Every row gives one point. The points of each table are mixes of a few directions, plus a little noise. Count the directions of each table, and those that both share. Where both have some left over, give the other angles between the two spaces (their principal angles), to ten degrees, smallest first.
In the rows, 128 means zero.

First, 4 rows:
[[183 159]
 [ 67  93]
 [132 130]
 [130 129]]
Second:
[[156 144]
 [174 154]
 [ 54  86]
 [136 133]
 [119 123]]
Directions: first 1, second 1, shared 1

First (6 x 3):
[[186  64 119]
 [148 109 125]
 [ 80 181 135]
 [155  99 125]
 [ 82 178 135]
 [118 138 130]]
Second:
[[184 108 120]
 [ 89  75 134]
 [136 195 126]
 [ 69 118 138]
 [138 175 126]
 [153  98 124]]
Directions: first 1, second 2, shared 1

First, 6 rows:
[[129 115 158  91]
 [ 85  94  42 125]
 [149 148 136 128]
 [119 125 209 180]
 [120 117 102 116]
 [165 166 118 124]]
Second:
[[151 140 130  84]
 [136 133 128 116]
 [126 129 130 130]
 [ 77 104 125 224]
 [171 150 131  48]
 [104 118 126 171]]
Directions: first 3, second 1, shared 1

First:
[[150 110 144 111 156 115]
 [121 133 121 134 120 133]
 [127  74 152  96 148 128]
 [159  97 134  86 200 107]
 [101  92 124 117 120 142]
 [137  76 158  97 157 121]
 [137 158 156 156  81 128]
 [131 223 110 190  65 133]
 [ 92 191  50 166 105 147]]
Second, 8 rows:
[[209 158  65 181 148  24]
 [109 126 145 118 121 154]
 [123 176 146 147  94 151]
 [140 122 117 131 137 111]
 [ 70  64 162  71 141 188]
 [148 113 106 132 147  94]
 [121 142 138 130 116 142]
 [105 122 146 113 121 158]]
Directions: first 3, second 2, shared 1; angles 50

First:
[[133 148 140 133 157 134]
 [ 90  69 115  69  74 157]
 [121 138 123 152 104 136]
 [140 173 121 203 110 116]
 [181 159 130 166 182  62]
 [ 95  92 123  87  91 161]
 [133 121 144  87 178 130]]
Second (6 x 6):
[[161 174 138  97  98 119]
 [154  89 110 146 142 168]
 [118 130 131 128 129 120]
 [143 194 148  89  92  95]
 [ 27  74 127 174 176 103]
 [165 107 114 134 131 163]]
Directions: first 3, second 2, shared 0; angles 80, 90

First:
[[120 136 137 128 131 123 126 129]
 [149 110 106 128 121 141 132 130]
 [158 104  99 127 118 147 133 131]
 [186  83  73 125 109 163 138 133]
 [184  83  75 125 110 162 137 135]
 [  7 224 245 134 168  56 107 115]
 [113 139 142 128 133 119 125 126]
 [170  95  88 125 113 153 136 132]
 [ 79 167 175 129 145  98 120 124]
 [113 140 141 128 133 120 123 126]]
Second:
[[103 147 144 131 133 152 157 121]
 [ 93 167 167 131 143 112 124 113]
 [128 167 146 133 143 148 141  91]
 [128 136 125 132 129 168 160 115]
 [220  89  86 121 116  56  37 129]
 [124 110 121 125 122 117 122 145]
 [115 156 137 134 137 191 184  99]
 [110  53 102 116 101  80  98 207]]
Directions: first 1, second 3, shared 1

First (9 x 9):
[[103 161 137 119 129 110 158 181 132]
 [ 69 158 184 213 176 210 137  91 114]
 [130 119 130 140 131 143 117 107 124]
 [130 134 123 108 120 106 136 153 131]
 [208  63  73  72  89  87  84  92 134]
 [ 74 164 172 185 163 180 149 124 118]
 [175  91  94  89 102  98 104 114 135]
 [101 163 139 124 130 112 160 180 133]
 [164  98 104 103 111 111 107 112 130]]
Second, 10 rows:
[[109 129 123 124 101 121  89 111 175]
 [169 106 148 167 146 151 126  98 120]
 [168 108 168 196 144 162 111  84 151]
 [149 112 106 105 130 120 138 126  95]
 [ 94 174 144 124 163 126 202 200  77]
 [153 102 128 142 112 133  85  83 161]
 [ 40 182 128 101 100 104 117 174 183]
 [210  87 136 154 170 154 160 100  58]
 [100 134  93  72 106  99 125 149 123]
 [ 86 149 109  89 109 106 128 155 137]]
Directions: first 2, second 3, shared 1; angles 40

First (10 x 11):
[[136 110 128 127  84 126 124 131 152 143 159]
 [141 182  64 143 197 117 150 130 102 169  83]
 [164 107 160 112 112 113 109 121 158 133 136]
 [105 108 146 101  85 117 140 146 147 115 167]
 [106  70 171 120  56 161 134 126 124  86 146]
 [125 153  98 153 179 112 173 114  81 144  88]
 [114 136 152 152 126 116  92 118 144 115 176]
 [113 192  62 123 196 144 114 152 113 141  92]
 [131 108 175  98 122 117 118 130 142 100 135]
 [150 114 125 151 123 156 125 110 115 132  98]]
Second:
[[129  97 162 135 124 141 137 158 139 107 116]
 [128 139 107  86 126  99 161 141 133 149 130]
 [114 157 121 159 179 134  78 142 133 106 119]
 [129 128 141 153 120 151 110 115 127 129 147]
 [104 119 137 140 119 152 161 169 127 127 141]
 [160 136  85 118  98 100 102   7  88 150 117]
 [142 139  66 127 152  82  85  39  82 104  54]
 [140 116 170  95 124 123 149 182 171 139 152]
 [122 123 154 143 118 155 133 152 140 132 157]
 [110 125 137 123 121 141 164 174 138 137 149]]
Directions: first 6, second 5, shared 3; angles 40, 60

First:
[[126  97 125 150 120 131 121 115 112 125 132 103]
 [127 141 154 133 173 191  85 151 205 157 155  58]
 [ 93 112  97 117 121 102 145 154 106 133 166  93]
 [160 105 144 143 134 104 102 114 138 112 130 196]
 [110  92 142 124 129 137 177 112  88 146 141 105]
 [142  74 137 156 115 107 128  97  94 115 127 155]
 [135 208 117  98 128 136 123 145 158 125  91 156]
 [128 195 102 103 103 118 140 134 121 116  81 160]]
Second, 11 rows:
[[136 148 112 142 126 120 102 134 143  92 133 129]
 [131 135 122 133 127 125 120 130 134 116 129 129]
 [131 133 123 132 128 125 120 130 133 116 130 129]
 [127 127 129 128 128 128 129 128 127 130 127 128]
 [156 192  72 178 121 100  42 148 178   7 144 131]
 [137 149 109 145 126 119  99 135 145  88 133 129]
 [113  92 159 101 133 144 175 117 100 193 119 126]
 [108  83 168  93 134 148 189 114  92 214 117 126]
 [116  99 153 106 131 141 166 119 106 181 121 127]
 [110  87 164  96 133 145 182 116  96 204 118 126]
 [142 161 100 153 124 114  84 138 154  66 136 129]]
Directions: first 5, second 1, shared 0; angles 30

First (10 x 14):
[[ 86  98 115 178  94  61  60  43 179 102  66 101 213 103]
 [129  95 132 141 125 103 146 130 106 135 128 112 165  64]
 [150 138 130 116 141 148 148 156 103 113 153 146 114 134]
 [129 153 141  88 140 178 167 170 130 206 148 119  37 167]
 [137 144 135 101 140 161 159 163 118 165 150 131  73 150]
 [125 144 120 133 125 129  99 110 147  98 118 141 131 164]
 [114 141 133 112 126 145 133 131 151 179 121 113  82 157]
 [108 124 120 148 112 103  88  87 160 111  99 120 158 136]
 [169 142 128 117 150 153 153 168  81  73 171 168 125 133]
 [134 100 127 147 125  99 130 121 107  98 127 127 182  74]]
Second, 8 rows:
[[124 104 136 127 127 117 156 140 112 171 130 103 132  77]
 [117 110 141 116 127 127 164 145 121 205 129  92 106  87]
 [160 163 112 137 139 145  91 126 116   7 148 189 151 185]
 [100 113 119 161 105  84  78  69 168 108  85 114 182 121]
 [138 138 133 113 137 151 153 153 116 148 146 133  96 135]
 [137 134 134 112 137 149 154 155 114 151 145 129  98 130]
 [133 109 140 116 134 132 174 159 101 179 145 109 111  86]
 [117 158 111 146 116 122  58  77 174  59 100 153 148 199]]
Directions: first 3, second 3, shared 3

First (8 x 18):
[[126 136 119 141 106 157 115 107 114 159 156 181 150 121 114 159  83 101]
 [112 151 111  61 129 153 112 199 139 206 169 184 186  82 158 125  77 137]
 [131 116 148  74 106 163 120 133 151 137 127  95 164 102 122 139  98 131]
 [109 135 134  88 182 117 151 110 149  56 137 136 112  95 125 124 150 166]
 [159 146 132 109 162  56 177  93 166  77 123 144  83 109 152 117 164 140]
 [122 115 131 180  90 165  71 144 118 200 123  85 145 160 107 147 120  99]
 [151 104 140 137 118 103 184  89 101  26  80 103  95 157 130 101 151 133]
 [112 117 113 234 131 113  92 150  91 163 106  93  91 198 120 113 182 113]]
Second, 10 rows:
[[ 90 103 110 115  85 155 129 176 178 148  99 121  56  92  87  83 132 112]
 [110 111 156 191 194 169  85  76  24  74 134 103 209 187 130 166 150 167]
 [143  95 145  93  83 168 109 145 138 174 108 101 169 101 136 120  95 117]
 [150 138 126 164 137 119 154  31  85  76 151 213 131 134 124 164  97 106]
 [131 125 123 114 132 113 129 158 148 154 120 139 115 107 146 100 138 134]
 [115  97 125 141 144 142 114 145 117 148 107 163 120  97 143  90 143 141]
 [ 78 151 113 143 125 129 131 165 159  86 132  49  67 173  65 136 163 134]
 [179 155 146  97 131 100 134 114 122 147 149 108 195 144 170 164 107 128]
 [150 166  98 137 137  63 181  84 151 104 154 226  63 108 134 128 122 105]
 [136 134 139  88 119 122 115 181 157 167 122  59 156 136 146 124 131 137]]
Directions: first 6, second 5, shared 3; angles 60, 90

First, 10 rows:
[[ 62 144 127 162 113 143 169 107 102 123  85 154  67 129  64  61 179  61]
 [138 101 161 177 105 106 144 113 141 145 149 125 147 109 158 167 150 147]
 [ 48 148 141  90 110 225 178 137 146 153 129 143  75 211 153  96 104  93]
 [158 135 105  96 153  91  84 136 103 115 118 115 152 122 113 127 104 141]
 [186  95 147 163 126  51  98 116 126 133 150 108 184  85 154 187 138 175]
 [ 96 166  91  46 149 235 138 166 155 120 126 138  85 187 133  84  76 109]
 [113 122 144 135 124  69 111 106  78 141 109 120 141 141 111 128 132 121]
 [ 95 123 157 127 112 134 144 118 121 152 130 127 123 166 151 135 122 121]
 [192 116  99 171 139 131 133 138 176  84 139 138 133  33 108 134 170 146]
 [192 121 108 110 151  90  81 142 132 112 139 111 173  93 137 158 106 168]]
Second, 9 rows:
[[191 110  98 161 166 129 226 127 144 193 162 113 103 119 156 215 197 199]
 [130 126 133  99 149 160  76 131 145 110 155 144 164 129 156 132  68 141]
 [156 122 127 191 110 147 171 135 164 115 136 143 110  71 113 119 171 129]
 [ 90 133 157 113 115  28 112 121  49 151  99  94 150 143 100 111 105 140]
 [113 107 159 167  84 117  95 135 187  66 137 131 160  37 134 110 140 118]
 [112 127 119  78 129  74  83 132 119 111 108  93 150 130 132 137 126 118]
 [158 152  79  93 168 211 145 128 120 149 126 153  88 202 126 128 117 105]
 [149 142 131 127 141 113 118 134  83 141 129 132 142 137 108 109  79 153]
 [ 48 133 143 122  98 179 129 110 140 118 109 151  90 177 130  92 146  49]]
Directions: first 4, second 6, shared 2; angles 30, 30

First:
[[128 131 125 126 129 127 118 124 127 124 133 121 128 128 133 124 136 129
  125 135]
 [125 150 102 107 134 109  50 104 123  96 168  78 136 124 167 101 190 138
  104 186]
 [128 122 134 132 126 133 146 134 128 136 119 141 126 128 118 134 113 126
  134 115]
 [127 146 109 113 133 114  70 111 125 106 157  88 135 126 157 108 175 134
  110 170]
 [129 117 141 137 125 135 165 139 131 144 108 154 124 130 110 142  97 124
  140 100]
 [130 113 144 142 124 139 179 144 131 150 101 162 124 130 102 146  86 122
  145  90]
 [131  95 169 159 116 156 249 165 135 176  66 207 115 133  69 169  31 114
  165  40]
 [126 140 112 115 134 118  78 112 126 108 154  96 133 125 151 111 167 134
  113 164]
 [127 138 117 120 131 120  93 118 125 113 146 105 132 127 145 117 157 132
  118 154]]
Second, 8 rows:
[[128 110  99  67 136 103  79 128 134 162 131 119  82  65 151 146 162 123
  116 179]
 [129 114 115 109 145 109  66 120 120 114 147  92  98  94 147 146 175 115
  114 159]
 [ 95 176 179 136 120 137 185 127 137 134 101 166 163 138 144  79  82 173
  142 115]
 [128 156 143 175 115 150 165 122 126  98 133 133 181 192 115  95 104 141
  134  98]
 [153  88 120 168 135 137 125 135 114 103 136 111 115 148  92 174 133  88
  131  88]
 [127 109 120  97 137 113 104 132 129 149 123 126  91  83 136 151 143 119
  125 147]
 [166 106  82 152 108 148 145 134 129 128 143 127 150 186  86 141 121 101
  127 106]
 [ 99 165 165 120 126 127 156 125 135 136 109 152 145 118 151  91 104 164
  135 133]]
Directions: first 1, second 4, shared 1

First, 8 rows:
[[118  89 172 126 119 134 127  88 156 125 147 132  93 138 102 145 142 154
  110 157 145 148 143  91]
 [164 183  83 150 171 147 166 148  89  99 129 102 137  88 191 105 121 108
  163  81 158  99  66 148]
 [ 97 104 185  97  97 103 170 114 138 163 158 170 137 126 101 180 143 108
  119 108 107 166 145 112]
 [187 188  30 146 159  73 220 170 103 110 134 126 165  85 165 105 152  61
  167 109 151 161  81 174]
 [165 118 103 118 131  85  57 165 124 110 101  91 103 171  78  83 113 114
  137 147  96 112 138 143]
 [103 129 114 129 114 150  67 143 129 144  93 127 148 151 127 117 106 151
  114 146  99 100 162 147]
 [112 138 181 129 144 178 173 101 111 127 161 133 118  91 175 159 126 138
  138  72 157 111  84 101]
 [ 80  75 156 128  90 155  46  95 174 147 102 139 117 177  84 133 123 191
   78 207 110 128 207 111]]
Second (8 x 24):
[[138 140 113 128 132 117 142 140 120 126 129 127 137 121 134 125 130 113
  137 118 126 131 119 137]
 [162 171  75 128 143  85 180 171 100 124 130 129 159 103 149 116 133  72
  160  91 123 137  95 164]
 [103  95 166 127 115 158  89  96 149 132 128 127 106 146 112 137 124 170
  104 156 132 120 153 101]
 [166 177  69 128 146  82 186 175  97 124 130 128 164 101 151 114 134  65
  164  87 122 139  90 168]
 [158 167  81 128 142  92 173 164 104 125 130 128 155 105 146 118 133  77
  157  96 124 136  98 159]
 [150 157  93 128 137 101 161 156 111 125 130 128 148 113 142 121 132  90
  150 104 125 135 106 152]
 [ 72  55 217 127 101 198  41  58 175 134 125 127  76 169  94 147 120 222
   74 189 138 112 184  69]
 [ 78  61 209 128 103 191  50  64 171 134 126 127  81 165  97 145 119 213
   79 183 135 113 178  75]]
Directions: first 5, second 1, shared 1

First:
[[107 118 134 127 187  92  87 143 142 142 152 119 136 140 116 138 117 119
  113 136 146 115 125 121 141 101 136 151 113 116 121 129]
 [149 144 130 151 153 126 148 117 143 104 131 140 142 148 122 119 129 133
  125 157 136 130 121 105 145 127 138 136 124 138 102 140]
 [141 140 128 152 141 123 127 137 141 140 146 155 140 147 157 119 140 146
  150 148 126 145 129 112 140 113 125 146 122 114 106 136]
 [145 135 132 168  97 142 167 137 142 143 101 144 136 132 106 124 122 111
   81 118 126  91 118 159 110 126 154 131 142 141 164 150]
 [ 86  93 117  61 104 142  69 144  70 144 132 100 101 116 158 161 133 110
  164  87 112 168 123 142 106 144  88 125 111 115 130 114]
 [145 141 121 138 138 149 156 118 118 102 113 133 139 154 120 134 124 109
  119 144 130 142 111 110 136 151 138 133 119 147  95 149]
 [151 153 120 166  91 142 193 123 153 165  97 145 137 109 108 105 107 134
   93 122 126  95 170 141 124 149 185 104 163 128 137 123]
 [ 72  80 135  18 113 106  49 108  87  94 149  62  78  66 136 143 144 149
  187  94 122 149 135 137 112 127  55  92 126 120 165  68]
 [150 134 138 150  87 139 156 124 142 119 118 143 124 117 129 113 142 142
  126 127 122 110 121 146 116 119 119 120 146 135 164 132]
 [135 140 126 148 168 117 130 129 142 129 139 138 144 151 126 125 122 126
  123 149 137 132 130 107 148 123 143 144 119 125  97 138]]
Second (9 x 32):
[[146 138 118 150  70 169 165 138 113 151 101 151 130 135 143 128 130 115
  121 112 110 137 126 147 108 151 138 125 137 132 134 146]
 [138 145 108 141  85 157 155 140 118 181 116 154 132 125 162 119 124 138
  147 116 108 155 166 128 122 156 150 118 141 107 103 125]
 [122 120 135 112 162 114 104 119 125  93 142 113 127 138 122 135 134 125
  136 142 137 134 107 113 139 117 108 137 112 136 119 130]
 [134 128 128 130 119 142 134 127 118 114 121 131 129 139 130 134 133 117
  126 128 124 135 108 130 123 133 119 133 122 138 128 141]
 [125 134 118 120 138 128 120 129 122 143 139 133 131 129 150 126 128 141
  154 134 124 155 149 108 139 137 130 126 124 113  95 119]
 [ 93  90 180 114 220  24  74 107 193  61 156  64 115  87  23 125 115 132
   54 138 180   7  98 155 139  46 119 130 135 153 228 101]
 [132 126 131 130 123 135 131 127 124 115 122 128 128 134 124 132 131 120
  122 127 127 126 112 133 124 128 122 131 124 138 135 137]
 [137 144 109 138  91 156 151 138 116 173 118 152 132 129 161 122 126 135
  148 119 110 157 159 126 123 154 146 121 138 111 102 127]
 [125 128 125 118 143 125 117 126 123 120 137 126 129 135 137 130 131 131
  144 136 129 145 127 113 137 130 120 131 119 126 109 127]]
Directions: first 6, second 3, shared 3

First (11 x 32):
[[ 72  27 123 122 126 125 164 162 112 137 167 127 176 133 137  79 127 129
   90 121 151 107 140 126 142  92 119 140 147  93 155 124]
 [126 135 133 120 130 123  94 168 117 132 124 140 157 147 113 112 129 127
  126 100 134 140  99  95 153 105 107 111 105 131 125 121]
 [ 46  12 110 130 157 133 152 176  74 119 160 132 163 151 142  71 135 138
   98 107 173 140 147  90 162  93 126  91 137  94 179 135]
 [146 179 124 139 140 128  92 149 117 124 107 150 130 139 100 142 133 126
  146 105 123 150 108 104 143 131 122  98  98 146 109 133]
 [152 141 141 112 107 125 137  97 161 135 128 107 114 112 145 137 121 126
  126 151 114 107 126 157 103 136 129 169 144 131 119 116]
 [192 249 124 155 129 134 113  79 150 120  86 140  71 107 103 198 130 121
  173 147  94 142 135 156 102 184 152 118 111 165  85 145]
 [172 200 136 120 130 134 104  68 140 106  96 100  52 122 153 176 126 138
  165 153 114 152 127 132 104 168 146 121 131 162 126 122]
 [ 84  40 121 126 127 131 182 117 122 127 158 111 133 117 158 103 125 133
  103 148 144 106 163 149 119 119 140 146 164 100 161 128]
 [133 132 149  78 135 124  58 136 113 107 114  89 102 165 172 113 127 151
  139 110 149 167  78  58 150 106 107 106 118 149 161  92]
 [ 88  62 107 171 120 128 203 171 129 162 169 177 208 105  78 101 130 101
   87 124 125  76 168 180 129 111 129 152 135  83 106 157]
 [196 229 139 136 109 125 113  90 169 135  98 134 100 107 108 178 125 117
  155 145  90 120 118 162  99 162 134 152 117 154  80 129]]
Second:
[[211 197 124 104  97 126  90  89 120 108  97 110  75  96 139 166  94  99
  209 114 122 164 128  58 135 162 122 125 119 172 174 151]
 [ 81  86 132 139 148 131 149 154 127 138 146 137 157 148 125 104 147 145
   83 134 131 109 128 163 126 109 131 128 131 104 108 118]
 [ 68  87 143 146 136 127 162 147 143 149 153 138 167 160 106 115 171 154
   55 142 130  92 136 211 109  92 136 144 139 111  74  94]
 [103  97 105 163 158 132 159 165 136 144 144 166 172 103 121  94 100 111
  115 145 109  97 126 144 138 151 128 128 121  69 124 169]
 [166 157 143  69 114 127  58  91  88  84  96  73  55 153 167 155 130 141
  183  98 167 201 113  28 148 117 118  92 126 195 193 101]
 [171 163 115 131 117 127 126 117 134 127 119 140 117  91 126 141  95  98
  169 128 111 129 131 106 132 162 123 134 121 126 142 164]
 [183 187 147  98  85 124  98  77 129 113 103  93  82 130 124 178 143 130
  162 112 136 153 133 110 115 120 129 139 131 192 131 102]
 [139 143 124 152 118 127 155 125 156 149 134 152 152 102 101 137 121 113
  122 141 104  95 141 175 111 139 135 158 129 112  96 144]
 [112 122 132 152 121 127 164 134 153 152 143 147 158 125 102 129 144 129
   90 144 113  89 140 198 108 120 137 154 135 112  80 123]
 [ 46  44 121 125 183 134 116 179  89 115 143 123 149 170 166  70 131 158
   94 123 160 147 107  90 162 104 122  79 124  86 163 120]]
Directions: first 4, second 3, shared 1; angles 30, 70
